Rows are points. Each copy is the shape, with its points in the same order, turned, moved and blurred by noise. Some copies are also mirrored. Which?

Shape (6 x 2):
2.4, -0.6
1.2, -5.8
-5.7, 2.3
-0.8, -3.5
-2.5, 3.2
2.3, 1.1
Copy 1 (6 x 2):
-0.1, -0.6
-4.4, -3.2
-3.2, 7.9
-4.5, 0.3
-1.0, 6.0
1.1, 1.5
Copy 1 is: only turned
Copy 2:
-0.2, -2.7
-5.1, -3.8
-1.9, 6.0
-4.1, -1.1
0.8, 3.4
1.0, -1.4
Copy 2 is: only turned
Copy 3, 6 rows:
0.1, -1.3
5.2, 0.6
-4.3, 5.9
2.6, 1.9
-4.6, 3.0
-2.2, -1.2
Copy 3 is: mirrored
Copy 4 (6 x 2):
0.0, -1.3
5.0, -0.6
-2.5, 6.9
3.0, 1.7
-3.5, 4.0
-1.9, -1.2
Copy 4 is: mirrored

Shape:
-8.2, 3.0, 2.0, -2.3
1.6, -4.4, 0.0, -4.6
0.4, 4.2, -1.0, 1.3
-3.2, 1.3, -3.8, 0.7
-2.6, 3.4, -1.6, 0.0
3.8, -3.3, -1.0, -0.7
2.4, 5.0, 2.2, 0.1
0.7, -4.5, 5.6, -1.5
-0.7, 3.6, -2.0, -1.4
Copy 1 (9 x 4):
-6.9, -3.3, -1.8, 6.2
0.6, -3.5, -2.0, -4.6
-1.5, 4.0, -3.4, 2.0
1.5, 0.0, -2.9, 4.6
-2.3, 1.4, -3.3, 4.1
2.7, 0.1, -1.9, -4.3
-3.5, 5.7, -2.9, -0.3
-3.6, -1.5, 3.2, -5.1
-1.6, 1.1, -5.0, 2.4
Copy 1 is: only turned
Copy 2, 9 rows:
-5.6, -2.7, -8.4, 1.9
2.2, -2.8, -2.6, -6.1
0.7, 3.2, -3.6, 2.3
1.5, -1.9, -4.0, 3.6
-0.2, 0.6, -5.1, 2.9
3.3, -0.2, 0.4, -3.9
-0.7, 5.9, -3.9, -0.5
-3.5, -1.1, 0.0, -6.4
1.5, 1.4, -5.7, 1.4
Copy 2 is: only turned

Shape:
-1.5, -0.6, -1.9, -2.7, 0.1, -2.8, 2.0, -2.5
-2.2, -5.8, 2.7, -3.4, -0.6, -2.4, 0.5, 4.7
1.0, 0.6, -3.8, 0.3, -4.3, 1.0, -2.4, -2.4
9.6, -3.6, 1.8, 0.1, 2.5, -1.4, 0.5, -0.2
3.2, -6.4, -1.6, -0.8, -3.6, 2.0, 4.9, 1.8
3.8, 0.5, -4.7, 3.0, 1.7, -0.3, 0.5, 3.3
2.5, 10.8, -1.0, -0.6, -0.1, 3.4, 0.8, 1.2
5.3, 2.6, -1.7, -2.5, -1.4, 1.2, 2.0, -1.2
-6.0, -2.4, -3.1, 0.8, -0.3, -1.8, 5.6, 1.6
1.5, -0.6, -1.0, -3.4, 3.0, 4.8, 0.8, -0.2
3.8, -0.8, 1.4, 0.4, 0.1, 7.4, -1.2, -5.8
3.4, 0.6, 0.9, 5.5, -3.3, -1.8, 1.6, -6.9
7.1, -0.2, -2.8, 1.9, -1.6, 0.8, -2.6, 1.2
Copy 1, 13 rows:
-3.3, 2.3, -4.6, 1.3, 0.1, -2.9, -0.3, -0.8
0.7, -0.5, 2.5, 1.8, -0.6, -8.1, -0.9, -3.5
0.2, 4.5, -0.9, 1.1, 0.9, 1.3, 2.1, 3.9
-1.9, -5.1, -1.0, -3.8, 3.8, -5.4, 5.7, 4.2
0.1, 4.4, -0.1, -3.0, -0.1, -9.2, 2.2, 3.4
-3.4, 0.2, 1.1, -2.3, 3.4, -2.6, -1.6, 6.7
3.2, -1.2, -5.3, -2.1, 2.0, 3.7, -5.4, 7.3
1.2, 0.0, -5.0, -0.8, 1.7, -1.5, 1.1, 6.2
-4.8, 5.9, -0.9, -1.3, -0.4, -4.4, -5.7, -1.9
-0.7, -1.6, -2.8, -2.2, -4.7, -2.4, -0.8, 5.0
1.1, -0.3, -2.6, -6.5, -4.8, 2.1, 5.4, 4.1
-2.0, 3.7, -3.7, -5.7, 4.9, 2.3, 4.6, -0.2
-0.5, 0.2, 1.5, -0.7, 3.9, -0.9, 3.4, 6.6
Copy 1 is: only turned
Copy 2, 13 rows:
2.5, -3.5, -1.4, 3.5, 0.7, 4.3, 0.6, -0.1
-3.8, 0.4, -1.9, 1.8, 3.4, 0.1, 5.7, 0.2
1.1, -0.2, 3.3, 2.9, 0.0, 3.7, -4.3, 3.2
0.3, -7.0, 2.8, -1.9, 4.6, -4.9, -0.5, 1.9
-0.3, -1.1, 7.6, 2.8, 3.7, -0.1, 3.0, -1.2
2.5, -2.2, 3.4, 0.4, -3.1, -2.8, 0.1, 2.1
1.2, -0.6, -0.2, -1.3, -6.0, 1.0, -8.1, -4.8
0.6, -4.8, 3.3, 0.7, -0.2, 1.7, -4.1, -2.2
3.7, 0.9, -0.7, 6.2, -1.0, 2.0, 5.5, -1.8
2.8, -0.6, 1.4, -4.0, 1.5, 2.5, -0.5, -2.0
5.1, 1.5, 3.9, -1.9, 6.1, 1.6, -6.7, -0.2
5.5, -2.8, 1.5, 6.8, 4.1, -1.5, -7.0, 2.4
0.0, -2.2, 4.8, -0.6, -0.5, -1.6, -4.2, 4.2
Copy 2 is: only turned
